Each row is a point. Each copy is the shape, with its points in the same order, stretched, turned, moved and blurred by noise. Is it also mirrored, or only turned?
(in the rows, 128 means zero)

Shape (5 x 2)
[[197 111]
 [120 160]
 [109 104]
 [118 140]
 [196 117]]
Copy 1 (5 x 2)
[[161  58]
 [124 162]
 [ 80 120]
 [109 144]
 [161  65]]
Copy 1 is: only turned
Copy 2 (5 x 2)
[[142  71]
 [140 154]
 [ 93 143]
 [123 142]
 [152  77]]
Copy 2 is: only turned

Shape (9 x 4)
[[122 208 134 125]
 [121 115 107 123]
 [117 118 136 249]
 [137 110 138 121]
 [120 167 152 115]
 [124 114  77 113]
 [149 134 125 120]
 [137 119 151 126]
 [110 131 147 126]]
Copy 1 (9 x 4)
[[117 146 189 155]
 [124 126 107 128]
 [173 135 105 241]
 [120  89 117 133]
 [100 119 158 151]
 [141 135  97 102]
 [129 101 139 136]
 [115  88 121 154]
 [ 98 116 126 155]]
Copy 1 is: only turned
Copy 2 (9 x 4)
[[ 85 171 169 148]
 [135  93 142 135]
 [ 51  73  73 231]
 [140 118 106 125]
 [106 148 135 119]
 [159  96 155 140]
 [143 142 135 138]
 [130 128  96 128]
 [106 109 117 120]]
Copy 2 is: mirrored
Copy 3 (9 x 4)
[[124 195  93 143]
 [138 119 125 104]
 [133  71  39 219]
 [125 121 139 138]
 [106 167 119 145]
 [160 119 131  74]
 [143 141 132 133]
 [116 125 135 151]
 [102 129 120 140]]
Copy 3 is: only turned

Shape (11 x 6)
[[169 150 157 150 112 131]
 [ 99 159  91 114  99 168]
 [187 154  92 138 107 100]
 [110 120 177 174 195 134]
 [171 204 152 161 115 109]
 [ 94 161 103  78  87 152]
 [113  94 101 127 110 182]
 [ 72 137 179 202 162  96]
 [107 151 183 154 155  80]
 [102 116  82  93 148 186]
 [ 94 101 127  98 124 157]]
Copy 1 (11 x 6)
[[166 141 186 126 122 115]
 [138 128  84 120 118 174]
 [189 135 142 169 138 107]
 [ 97 141 181  58 183 101]
 [215 149 164  95 117 128]
 [129 155  72 126  98 179]
 [ 80 102 136 134 126 148]
 [114 114 151  33 155  69]
 [136 163 144  64 151  80]
 [ 95 136 108 138 164 180]
 [ 79 151 116 124 129 143]]
Copy 1 is: mirrored
Copy 2 (11 x 6)
[[157 145 187 136 131 114]
 [ 89 175 139 134 164 162]
 [191 185 149 122 140 114]
 [135  67 138 153 162 124]
 [168 160 213 123 172  98]
 [ 81 179 149  94 155 171]
 [100 152 114 164 117 160]
 [103  81 140 142 180  71]
 [132  98 162 100 167  94]
 [106 143  96 140 150 205]
 [ 93 130 117 119 125 168]]
Copy 2 is: only turned

Shape (14 x 9)
[[107 127 118 120 190 142 154 133 132]
 [186  84  86 149 133 165 131 148  82]
 [ 94  77 119  66 139 145  86 139 147]
 [154 149 167 149 101  97 155 112  72]
 [182  71 153 135  95  91 125  59 171]
 [190 136 103  91 144  94 111  77 172]
 [ 92  87 105 105 113 107 114 160 134]
 [ 93 110  86 109 148  72 117  87 106]
 [ 98 138  92 166 154 150 152 110 122]
 [174 164 147 105 182 166 140 130  83]
 [154 121 168  69 154  67 147 149  99]
 [128 170  78 102 106 122 126 140 159]
 [122 107  89 149 184 150  68 133 129]
 [101 109 120  64 150 170 160 163 137]]
Copy 1 (14 x 9)
[[129 127 129 116 128 180 154 120  89]
 [231 111 133 171 109 134 141 108  82]
 [154  99  97 104 181 137  95 165 109]
 [119 162 113 166  62 108 107  91  96]
 [158 116  96 134 144  43 155  83 166]
 [176 176 117 134 172 106 168 117 125]
 [126 116  91 136 130 126 103 189 120]
 [129 166  39 146 126 159 124 150 136]
 [144 145 116 129  81 176 131 105 141]
 [161 162 163 143 125 163 128  79  45]
 [100 151 110 172 141 107 138 140  42]
 [150 190 136 110 116 145 122 189 136]
 [173 119 114 163 157 191 126 112 141]
 [146 107 136  85 136 145 120 168  67]]
Copy 1 is: only turned
Copy 2 (14 x 9)
[[107 154 107 152 170 135 135 163  92]
 [131 157 124 140 149 111 100  49  70]
 [ 69 126 131 126 176 144 111 129 158]
 [149 188 162 202 105 109 157 125 120]
 [ 79 108 160 182  96  48 166 148 134]
 [116 143 124 127 122  24 153 159 135]
 [102 133 113 180 163 141  98 127 161]
 [ 72 180 104 178 165 102 156 141 148]
 [105 145  68 152 139 147 164 127  96]
 [163 197 159 106 154 116 141 120  80]
 [141 195 186 177 161  91 123 175 128]
 [165 115  79 124 106  99 122 137 161]
 [ 54 166  76 104 133 121 100 126  88]
 [144 110 136 135 192 171 127 138 135]]
Copy 2 is: mirrored
Copy 3 (14 x 9)
[[113 104 129 151 146 203 153 175 120]
 [210 145 160 189  78 146 137 191 116]
 [131  60 137  89  83 168  73 166  93]
 [173 140 138 161 174  91 167  82 143]
 [169 136 139 165  80 143  80  80 210]
 [143 160  67 163  88 155  88 132 168]
 [105  77 156 119  74 129 126 146 110]
 [101  93 117 194 135 135  99 135 116]
 [107 149 165 186 162 178 142 165 127]
 [196 142  94 140 178 158 154 167 105]
 [161  65  76 121 121 124 167 110 137]
 [ 98 166 104 128  96 122 134 144  92]
 [129 126 153 157 116 157  92 221 150]
 [141  81 128  96 103 200 144 159  59]]
Copy 3 is: only turned
Copy 4 (14 x 9)
[[141 160 147 134 160 106 175 140 122]
 [ 67  72  74  90 119 113 150 176 102]
 [139 168 115  84 164 153 105 183 130]
 [156  52 139 121 136 124 120 112  28]
 [175  73  46  27 164 146 124  75  77]
 [146 159  45  84 137 113 128  71  66]
 [123 143 153  78 157 110  90 162 116]
 [ 97 167 163  68 173 131 127 102  72]
 [108 135 169 127 124 130 176 105 129]
 [144 117  90 175 130 125 169 156  64]
 [176 122 115 110 189  79 104 160  25]
 [135 176 135 127  82  98  97 105 100]
 [ 65 143  98 132 165 148 145 131 146]
 [170 174 146 115 128 108 141 203 124]]
Copy 4 is: only turned

Shape (17 x 11)
[[146 109 158 185  72 168 107 161 150 128 175]
 [106 166 107 126 140 160 146  95  99 165 121]
 [107 126 101 126 132 151 129 109  86 130  86]
 [133  96 115 167  86 106 162 161 127 149 154]
 [ 92 163  83 125 112 143 136  89  67 111  92]
 [159 106 183 135 105 128 131 163 110 125 167]
 [136 124 111 183 176  59  64 113 165 158  89]
 [157 148  69 104  89 159 131 101  67 132 116]
 [146  68 147 149  81 160 138 128 157 128 120]
 [157 102 129 168 187  65  99 136 164 126  70]
 [116  81 133 141  92 116 119 131 152  99 174]
 [143 159  67 156 139 149 138 122  99 113 101]
 [157 107 123 169 171  50  36 114 160 147  89]
 [117 177  57  69 128 160 149 114 125 122 100]
 [152 152 150 185 152  35  70 108 183 106  58]
 [158 147 102 147 146 123 140  54 116 121 123]
 [128  92 119 150 129 161 130 153 120  97 161]]
Copy 1 (17 x 11)
[[153 145 146 160  85 174  85 172 121 119 202]
 [146  86 113 123 148 164 148 115 173 197 134]
 [100  96 116 124 145 150 136 137 123 188 117]
 [159 140 159 173 129 117 148 166 121 146 169]
 [101 101  87 129 151 160 170  94 117 205 118]
 [166 164 182 134 121 150  89 149 110 138 166]
 [102 135 108 121  58  71 112 156 170 177 114]
 [165 111  92 103 146 166 175 122 107 195 125]
 [145 101 145 175 109 155  90 173 103 123 149]
 [ 91 136 147 120  88  86 115 174 150 143  85]
 [136 124 141 157 117 109 101 131 103 119 185]
 [114 110 108 105 128 164 191 135 146 170 123]
 [106 144 110 100  56  65  89 163 142 172 112]
 [130 101  54 104 186 140 182 103 159 159 104]
 [ 82 170 109 140  50  89 103 139 150 148  66]
 [144  90 128 114  98 151 164  96 144 177 100]
 [123 107 155 125 127 146 122 150 117 125 177]]
Copy 1 is: mirrored
Copy 2 (17 x 11)
[[120 109  71 114 147  64 111 121 187 155  81]
 [118 195 134 106 108 156 155  94  97 142  98]
 [ 99 171 139 135 104 180 135 125 102 111 100]
 [ 89  99  98 142 136  95 191 102 131 163 117]
 [ 93 194 130 141  60 166 140 130  90 110  75]
 [135  90  92 119 137  92 108 103 122 164 114]
 [127 190 119 165 120 165 159  92 180 140 236]
 [127 156  83 137  75 184 163 165  78 122  61]
 [128  88 117 151 149 139 144 116 165 129  78]
 [141 153 146 183 140 159 154 108 156 138 231]
 [117  98  81 131 123  90 140  96 152  96 101]
 [123 193 110 153 107 135 162 159 103 128 108]
 [140 171 100 168 115 182 141 104 180 131 245]
 [135 167 145 105  74 172 191 156  87  88  77]
 [150 174 148 201  77 145 129 108 207 160 235]
 [167 196  97 180 104 148 159 102 104 136 123]
 [119 128  87 120 154  88 123 127 119 100  90]]
Copy 2 is: mirrored
Copy 3 (17 x 11)
[[ 76 102 137 133  78 114 175 114 131  96 123]
 [122 189 176 155 116 134 154 108 116 168 108]
 [159 170 144 190 121 141 140 116 120 140 106]
 [145 117 144 121 118 111 181 137 100 101  95]
 [166 210 158 191 106 121 154 132 120 153 129]
 [136  77 165 136  87 137 132 114 114 113 154]
 [102 157  75 152 165 101  56 173 130 106  64]
 [189 178 151 160  60 108 146 111 130 164 112]
 [119  94 137 156 118  94 174  79 129  99  90]
 [133 145  91 156 180 117  51 140 125  69  81]
 [125 100 111 126 131  92 176 109 121 114 152]
 [147 223 135 155 104 131 130 117 119 108 110]
 [117 129  56 159 155  92  31 170 140 107  72]
 [175 203 158 126 128 128 154  89 169 163 135]
 [103 169 101 169 168  64  29 175 148  69  99]
 [124 207 138 149 115  71 112  97  91 138 118]
 [128 133 123 141 115 149 167  93 110 100 148]]
Copy 3 is: mirrored
Copy 4 (17 x 11)
[[108 169 128 160 204 165 148  97 157 127 170]
 [110 161  93 105 138 125 157 118 103 131  48]
 [ 92 115  98 106 127 142 143 151  86 102  75]
 [125 139 106 142 167 120 208 144 139 128 168]
 [ 73 148  64 119 111 155 162 146  72  75  56]
 [132 187 143 133 168 147 134 132 103 136 186]
 [110  69 151 165 130  39  79 146 178  75 104]
 [ 97 164  21  99 138 145 140 139  69 104 107]
 [138 103 110 140 148 184 154 111 146 150 162]
 [150  55 156 153 118  68  84 172 169  69 114]
 [123 142 142 129 156 140 166  78 126  86 183]
 [132 130  48 116 163 137 144 164 112  55  81]
 [ 90  65 157 170 121  39  48 147 170  72 130]
 [135 156  50  48 106 138 165 127 124  88  61]
 [119  87 152 191  74  83  61 151 203  45 107]
 [156 128  75 148 123 121 120 100  99  80  74]
 [130 142 115 112 206 160 160 118 109  73 147]]
Copy 4 is: only turned

Shape (17 x 12)
[[ 76 232 109 123  89 128 138 128 106 114 137 201]
 [104 132 168 112 130 184 155 170 134 218 174 127]
 [116 147  97 167 129 154 140 210  74 177 112 128]
 [100  61 150 138 142  89  76 145 117 135  87 164]
 [103 159 106 145  93 189 115  50 157 154 109 120]
 [ 57 187 136 108 141 142 146 175 170 148 160  96]
 [ 85 124 137 120 171 121 132 141 136  95 161 121]
 [117  69  98 140 116 129  62 151 181 143 109 110]
 [ 99  72 108 155  92 183 105  92 113 111 159 118]
 [106 154 166 188 166 112 161 144 161 103  94 123]
 [108 157 145 114 148 178 144  85 112 187 174 118]
 [115 157 119 125  70 152 173 158  63 139 123 118]
 [135 159 128  89 114  76 202 138 179 107 154 124]
 [157 150 153 118 119 113  86 119 137  78 116 142]
 [108 140 118 155  76  47 113 141 137 182 128  99]
 [ 81 181 155 136 153 132 157 107 130 131 102  92]
 [ 70 137 195 148 143  82 150 146  72  89 157 108]]
Copy 1 (17 x 12)
[[ 84  75 101  42 123 103 173 166  97 157 148 157]
 [154 112  82 192 107 110 102 176 178 206 167 135]
 [153 119 101 149 139 142  79 194  88 142 111 121]
 [179  92 111 173 158  60 103  68 108 118  89 158]
 [ 71 136  57 155 135 147 126  81  80 160 199 191]
 [ 63 118 103 122 123  71 105 163 179 175 168  88]
 [104  97 141 142 158  98 149 111 165 138 148  93]
 [141 138  83 190 161  73  74  77 113  83 167 160]
 [128  84  88 201 157 131 152 101  81 117 195 136]
 [ 70 125 179 165 140  98 108 121 126 160 100 156]
 [122 130  84 158 125 155 146 119 147 207 184 129]
 [113 100  88 145  82 149 146 176  91 140 114 117]
 [ 61 172 144 139  92  93 200 154 203 112 123 136]
 [112  92 156 118 102 111 129  64 118 107 151 162]
 [146 210 109 156 100  39 127 140  96 124 117 126]
 [ 53 130 117 139 120 118 122 101 130 189 119 114]
 [116  77 174 152 112  70 168 129 130 170  98  56]]
Copy 1 is: only turned
Copy 2 (17 x 12)
[[142 171  89 103 141  88 145  92  86  82 144 189]
 [112 177 118 142  37 197 142 113 124 131 152 149]
 [158 135 114 129  32 103 148 120  62 154 134 133]
 [103  76 160 127 138 139 130 125  35 136  82 125]
 [ 81 108  89 124  95 124  92  43 117 146 111 183]
 [ 93 185 156 141  76 125 163 112 158 138 154 168]
 [109 117 169 141 149 136 135 124 119 148 162 129]
 [ 55  71 157 152  88 111  89 128  98 133  87 145]
 [ 74  53 127 100 113 133  64  95  79 138 171 123]
 [135  88 159 155 103 127 204  87 122 147 114 166]
 [112 166  98 144 101 177 119  64 121 163 157 131]
 [157 141  94  70  64 113 143  98 103 114 143 123]
 [121 148 102 129 141 131 182 148 197 100 121 150]
 [132  94 156 147 150 107 121  80 121  73  89 128]
 [ 61 146  89 125  90  84 172 113 103 122  86 109]
 [126 147 140 124 108 128 174  60 132 170 121 146]
 [128 127 171 100 146 129 190  94  87 133 168  81]]
Copy 2 is: mirrored
Copy 3 (17 x 12)
[[ 68 188 174 144  70 132 107 202 121  76 130 226]
 [118  66 164  87 134 160 123 167 127 187 125 150]
 [ 67  86 127 160 111  98 109 192  99 156 154 163]
 [149 105 155 109 117  85 107  45  93  82  93 131]
 [128 147 153 157 103 144 157  99 197 178  71 184]
 [ 89 127 205 141  86 184  98 165 126 132 167 134]
 [ 99 120 167 126 119 169 119  96 106  87 157 138]
 [150 104 148 122  55 105 122  36 138 136 126 115]
 [ 71 112 125 107 108 126 166  43 159 136  89 148]
 [144 101 145 179 138 155  99 134 167  75 122 121]
 [114 118 154 123 168 181 134 144 141 190 117 186]
 [ 57 150 137 127 118 103 165 189 112 126 132 146]
 [146 172 174 104 105 143 150 148 144  59 198 131]
 [150 168 107 132  86 144 119 121 103  77 114 137]
 [131 173 155 122 126  76  71 114 154 146 153 117]
 [121 144 176 182 153 170 125 143 148 126 111 134]
 [ 63 144 152 122 181 153  88 126 102  68 128 104]]
Copy 3 is: mirrored

Shape (16 x 12)
[[150 134 102 109 163 190 140 130 190 177 193  88]
 [126 101 181 172 127 192 136 143 109 107 111 187]
 [162 148 167 132  92 145  88 165  98 129 182  86]
 [ 96 119 154 140 120 117 168 169 101 128 195 165]
 [133  85  90  90 142 164 165 162 119 105 143  74]
 [172 124 114 108 161 104 149 115 150 101 154 123]
 [132  93 161 170 129 115  61 100 147 177 124 172]
 [120 118  91 157 116 156 100 162 136 133  98 145]
 [130 127 156 100 130  90 101 134 159 107 126 187]
 [ 78 146  89 206 135 105 154  98 187 128 121 181]
 [144  63 188 149  95 131  85 146 155  85  90 142]
 [151 158 146 101 174 134 128  79 144 148 106  93]
 [ 58 132  76 165 129 146  82 102 158 106 114 123]
 [168  99 142 117  97 162  76  95 117  71 134 133]
 [183 106 182 113 122  91  83 107 113 103 118 168]
 [175 119 147 125 194 169 107 160 133 118 180  75]]
Copy 1 (16 x 12)
[[178  85 144 127 172 205 141 148 101 159 116  80]
 [103  77  73 128 135 119 141 109 109 123  78 185]
 [121 170 144 120 208 166 109 106  87  85 146 154]
 [ 40  94 112 111 162 144 137  88  51 153 132 112]
 [159  84 177  89 139 163 163 159  36 102 136 150]
 [148  69 188 125 115 176 181 125 126 140 160 128]
 [128 100  84 149 135 100  83 146 208 139 150 104]
 [134 119 103 106 110 108 156 155 116 108 103 106]
 [110  94 138 112  89 110 122  65 153 163 125 106]
 [ 89  68 110 194  62 101 202 154 154 195  93  60]
 [138  81 140 155 112  73 108 119 143  91 125 175]
 [176 116 149 133 125 170 156 125 147 205 161 140]
 [122 130 132 154  56 118 128 202 149 172  97  77]
 [150 121 149 147  90 164 100 128 151  70 136 156]
 [125  98 128 123 123 132 108  85 175 104 178 165]
 [152 102 180  84 196 191 149 153 110 115 120 162]]
Copy 1 is: mirrored
Copy 2 (16 x 12)
[[156  96 159 152 159  93 192 102  69 108  35  88]
 [ 90 147 160 194 108 176  61 112 123  61 116 146]
 [ 60 198 174 144  79 146 151 111  70  81  79  96]
 [ 40 149 122 144 155 186 149  78 122  87 145 138]
 [143 106 105 127 160  94 130 138  69  88 127  95]
 [182 138  80 110 110 132 173  90 126 101  93 107]
 [135 167 215 158  67 160  93  85 160 170 104 154]
 [118 142 140 176 134 133  72 146 126 158  73 119]
 [138 141 141 106 108 188 139 121 182 126 110 129]
 [122  74  62 189 103 156 106  77 165 188  89 151]
 [154 135 184 144  59 204  51 128 106 110 142 121]
 [158 107 126  99  77  73 170 127 123 110  66 152]
 [ 97  84 103 180  82  97  67 125 153 189  84 102]
 [147 178 165 174  37 135 103 125 135  87 122  83]
 [154 203 167 110  47 174 128 105 166 101 125 136]
 [126 156 141 115 107 114 129  83  55  62  42  67]]
Copy 2 is: mirrored
Copy 3 (16 x 12)
[[ 95 163 118  85 157 168 128 151 118 148 169 120]
 [183 123 139 124  80 118 145 123 186 123 169 178]
 [143 154 137 156 106 146  95 198 156 111 149  66]
 [119 136 124 145  86  58 146 147 152 180 144 109]
 [ 70  88 158 156  97 157 165 138  99 145 188 115]
 [106 106 142 137 158 109 145 110 162 150 168  80]
 [181 146 104 149 165 136  52 143 162 128 113 163]
 [119 140 139 178 120 123 116 134 107  88 166 154]
 [138  89 112 131 137  78  93 118 169 114 147 117]
 [115 179 163 147 160  43 133  79 144 124 108 144]
 [155  81 171 141 110 147  71 143 192 101 160 165]
 [149 113 113 114 173 166 148 139 153  94 115 107]
 [129 153 180 163 142 106  91 108  61  90 108 123]
 [157 112 159 150  98 164  75 110 165 106 161  87]
 [177  88 116 151 139 126  86 127 208 119 146 101]
 [155 117 150 111 161 153 144 179 122 154 191  97]]
Copy 3 is: only turned

Shape (15 x 12)
[[156  75  68 151  89 139  93 179  60 185 138 158]
 [150 179 139 126 119  61 160 122  91  87 136 170]
 [185 122  67 131 102 103 160 195 158 189 153 103]
 [166 166 167 133 133  57  86 188 138 153  67 101]
 [141  98  93 184 148 134 131 166 141 111 157  79]
 [115 147  84 162 148 164 129 116  98 126 141 167]
 [140 150 143  83  80 137 150 122 104 164 143 149]
 [139 150 172  76 185 129  91 146 104 111  65 139]
 [159  83 148 149 121 141 157  99 121 176 132 150]
 [177 164  89 164 120  61  65 151 140 100 158 144]
 [131 173 145 123 120 140 152 116 120 102  61  79]
 [178  88 124 161 170  60 127  94 152 152  83 152]
 [117 139 149 107 117 117 127 137 138  96  82 164]
 [ 85 105 107  76 173 128 113 106 118 130 116 101]
 [ 93 115 112 177 112 153 127 162  84 189 119 144]]
Copy 1 (15 x 12)
[[222 117  86  87 110 127 182 228  71 120 109 116]
 [135 101 140 158  67  64 151 113 108 110 220  78]
 [210  37 107  68 112  86 134 183 171 122 106 116]
 [155  86 200  91  68 111 168 124 105 200 147 127]
 [134 103 119  98 123 179 103 169 169 125 118  71]
 [146 174  89 118 109 100 143 132 138 103 133  68]
 [177 113 117 147 105  83 187  94  98  81 120 146]
 [130 192 182 137  83 106 102  88  83 150 142 151]
 [144 110  87  98  68 120 144 111  97  85  76 118]
 [141 107 132 158  90  77 175 185 139 205 163  71]
 [137 146 198  97  73 147 161  85 142 100 123 104]
 [ 88 106 121  73  17  75 124 149 113 139 120 108]
 [135 157 141 137  72 104 142  98 138 136 175 153]
 [ 76 175 149 128 122  89 107 146 118  87 120 156]
 [172 127  99  65 129 145 185 142  90 114 124  95]]
Copy 1 is: mirrored
Copy 2 (15 x 12)
[[141 100  90 146 157 121 112 112  78 111 202 158]
 [173 179 129 157  80 120 171 142 141  89 144 104]
 [152  87 144 156 170 173 139 152 132 156 212 129]
 [206 145 110 171 133 120 161 174 111 179  86 119]
 [124  85 122 139 105 157  98 147 125 159 153  79]
 [121 126 130 157 100 152 125 103  76  81 145 124]
 [157 170 160 108 154 143 166 119 117  97 168 136]
 [179 187 125 148 114 154 102 159  88 108  60 146]
 [109 161 124 114 124 158 138 118 126 148 161 147]
 [181 117 142 182  85  87 125 119 153 143 144  95]
 [195 134 149 100  89 185 157 151 112 125  96 102]
 [131 151  86 148  76 143 119 150 163 158 122 176]
 [163 151 164 122  95 118 142 170 116 113  98 133]
 [134 137 123 107 143 167  95 145 139  88 104 116]
 [ 97 114 105 157 153 133 152 116  65  95 142 141]]
Copy 2 is: mirrored
Copy 3 (15 x 12)
[[129  90 135  99 160 167  86  92 175 209 207 106]
 [ 84 107 156  89  68 120  76 106 108 176  69 142]
 [155  77  87  53 135 122 133  97 111 133 138 132]
 [ 93 109  99  99 127 180  88 157 167 152  63 168]
 [127 111  79 109 145  89 119 120 103 127 140  55]
 [110 130 157 141 115 110 125 129 136 161 185 127]
 [151 128 210 101 107 151 107 100 114 126 123 154]
 [ 58 107 163 170 121 200 129 178 108 146  90 143]
 [160 111 172 139 167  97  75 124 124 163 138 139]
 [ 52  86 102  52 111 115  69 149 170 143 133 121]
 [ 81 157 134 134 134 144 127  83  99 112  71 142]
 [ 77  63 116 125 179  72  82 154 172 185 101 164]
 [ 90  96 169 138  82 142 133 122 151 146  82 138]
 [ 82 134 183 104 158 123 196 150 103 116 105 102]
 [179 148 161 134 131 144 110  98 170 190 185 133]]
Copy 3 is: only turned
Copy 4 (15 x 12)
[[228 155 167 187  48 117  87  78 112 113 145 147]
 [158 118 158 115 155 118 153  38 167  78  96 100]
 [197 166 115 207 170 113  96 116 169  95 176 178]
 [135  83 141 118 167 119  99 129 103  51  91 249]
 [133 149  73 207 102  88  81 114 115 129 135 135]
 [168 171 104 144  75 154 133  95 108 109 119  79]
 [167 159 217 111 142 140 134 113 170 103 142  98]
 [169 105 134  70 144 111 157 144  64 108  90 149]
 [144 122 171 145 106 158 109  92 120 168 181  98]
 [162  85  75 118 117  99  80  84 146  52 109 189]
 [114 173 154 109 173 130 122 131 134 131  74 138]
 [147  60  91 120 126 182 117  90 110 170 152 173]
 [115 146 153  99 122 114 184  99 133 124 129 151]
 [161 108  99 125 117 133 164 178 140 142 102  93]
 [148 166 164 199  55 157 133  99 103  96 126 124]]
Copy 4 is: mirrored

Shape (18 x 12)
[[ 71 158 106 115 119 142  79 113 124 145 105 126]
 [126   7 160 131 121 146 148 129 126 143 136 139]
 [132  93 140 134 116 142 150 121  35 136 136 157]
 [137 124 110 133 134  91 144 121 128 117 127 145]
 [124 132 106 116 186 142 148 109 138 128 153 153]
 [139 160 120 134 120 121 122 132 121 149 121  94]
 [ 38 139 104 142 122 154 143 128 137 117 180 134]
 [140 131 142 132 114 132 130 111 138 119 113 147]
 [133 165 145 125 173  90  97 119 135 142 107 157]
 [142 118 125 140 135 144 102 117  92 117 114 133]
 [117 163 157 122 135 149 144 115 127 121 121 107]
 [135 164 105 102 114 152 118 114  75 130 113 137]
 [134 151 121 138 125 107  92 110 131 155 108 150]
 [110 133 112 131 133 125 154 127 140 138 114 150]
 [ 93 136 108 138 121 141 149 117 133 124 137 147]
 [131 137 110 119 140 138 140 168 127 122 150 148]
 [121 134 115 141 128 155 143 116 138 142 147 152]
 [105 130 108 149 155 154 112 147 137 141 104 127]]
Copy 1 (18 x 12)
[[ 83 119 123 127 100 180  88  87 147 135 102 161]
 [132  75 159 184 111 140 188 105  90 110 153 115]
 [127 104 127 188  92 149 116 119  75 114 167 177]
 [107 152 101 130 121 108 135 136 113 131 139 135]
 [ 98 131 138 119 157 108 113 117 119 159 154 126]
 [128 151 122 110  88 135 107 130 140 126 110 135]
 [ 84 133 144 142 148 149  89  71 175 105 181 137]
 [148 139 107 135 122 137 131 112 129 146 120 150]
 [111 126 111 138 120 107  89 164 150 158  86 161]
 [122 110 104 146  98 157 106 118 102 147 129 142]
 [157 151 137 126 126 129  92 102 139 123 110 138]
 [120 137 107 111 100 165  89 106  90 133 129 188]
 [114 125 106 135  93 144 112 135 145 168 107 169]
 [101 157 130 136 135 136 128 118 128 131 128 141]
 [106 148 127 138 140 146 117  97 130 127 159 143]
 [109 127 115 115 155 156 112 139 123 115 148 140]
 [124 139 136 132 132 143 118 104 144 151 158 144]
 [ 97 125 137 147 126 169 107 124 132 147 126 114]]
Copy 1 is: only turned
Copy 2 (18 x 12)
[[150 160  65 141 131 173  85 124 128  81 110 134]
 [127  28 101 116  93 171 153 165 164 162 140 116]
 [144  69 103 154 130 138 131 138  92 120 154 176]
 [130 109 145 124 158 127 121 111 122 109 129 120]
 [163 109 146  81 133 136 101 107 116 129 175 108]
 [134 165 131 168 123 140 133 111 115 107 124 127]
 [174 117 102 110 125 135  92 141 180  85 196 132]
 [151 127 122 125 126 130 125 146 119 123 111 126]
 [128 146 124 138 130 132  53 101  86 122  96  98]
 [141 109 126 137 145 174 112 149 104 116 131 153]
 [150 149 138 128  89 129 127 136 114  89 146 124]
 [160 149 108 136 135 142 129 112  78  94 131 162]
 [155 140  99 158 156 145  81 110 115 122  93 116]
 [135 122 113 122 142 119 124 122 129 106 142 115]
 [160 120 109 116 139 125 114 135 140  97 160 119]
 [116 136 133 104 135 113 108 119 124 144 160 135]
 [171 119 113 122 140 136 107 129 133 125 164 116]
 [121 138 100 130 150 166 104 149 118 117 153 119]]
Copy 2 is: mirrored
Copy 3 (18 x 12)
[[ 90 148 160 153 111  92 124 140 118 151 137 177]
 [138  71 131 177 138 156 150 161  81  96  83 116]
 [ 99  74  75 181 115 117 124 117  86 100 149 115]
 [119 104 136 107 127 114 117 111 136 110 125 127]
 [ 84 140 117 114 120 150 127 120 170 113 117 137]
 [134 132 141 121 111 120  94 138 131 155 159 127]
 [ 68 174 131 119  86 114 159 164 102  87 121 131]
 [132 120 134 139 118 123 107 106 112 123 108 141]
 [119 134 154 124 126 124 135  80 182 158 142 146]
 [128 112 117 171 123 107 110 126 135 118 136 142]
 [116 157 134 141 114 132  96 118 116 148 128 107]
 [ 96 119 103 155 122 106  86 112 102 131 157 161]
 [125 115 150 131 103 112 120 105 148 146 139 166]
 [106 121 124 108 117 118 122 125 117 132 106 140]
 [ 94 135 122 119 102 114 125 134 107 109 109 139]
 [120 140 102 108 136 135 139 133 117 109 141 153]
 [107 134 112 122  92 139 125 132 124 112 115 149]
 [125 141 123 137 118 108 130 158 143 150 114 155]]
Copy 3 is: only turned
Copy 4 (18 x 12)
[[ 79 137 140 148  96 144 128  96 150 143  79 129]
 [163  56 115 110 126  92 162 105  97 139 172 183]
 [ 87 101  70 131 132  95 130 119 105 139 199 161]
 [161 143 123 143 124 112 121 118 159 132 138 132]
 [133 111 121 132 169 170 109 114 166 150 121 126]
 [139 152 127 120  92 129 116 136 132 149 112  92]
 [ 91 105 132  94 100 182 127 117 207 111 131 142]
 [143 132 123 143 132 131 171 107 115 145 131 115]
 [121 165 157 148 162 115 126 112 137 166 101 122]
 [115 114 126 149 135 109 129 114 102 123 136 118]
 [124 123 108 104 126 133 159 117 142 154 113  86]
 [ 95 148  80 144 115 134 124 119 111 133 113 119]
 [129 159 157 169 119 137 121 114 127 162 128 129]
 [135 117 118 133 110 135 139 130 163 152 125 144]
 [116 112 119 136 107 152 144 124 172 139 127 138]
 [135 142 111 110 137 132 119 147 144 124 113 147]
 [128 112 123 133 128 168 132 130 142 145 141 127]
 [116 100 143 139 115 126 128 147 148 147  88 122]]
Copy 4 is: only turned
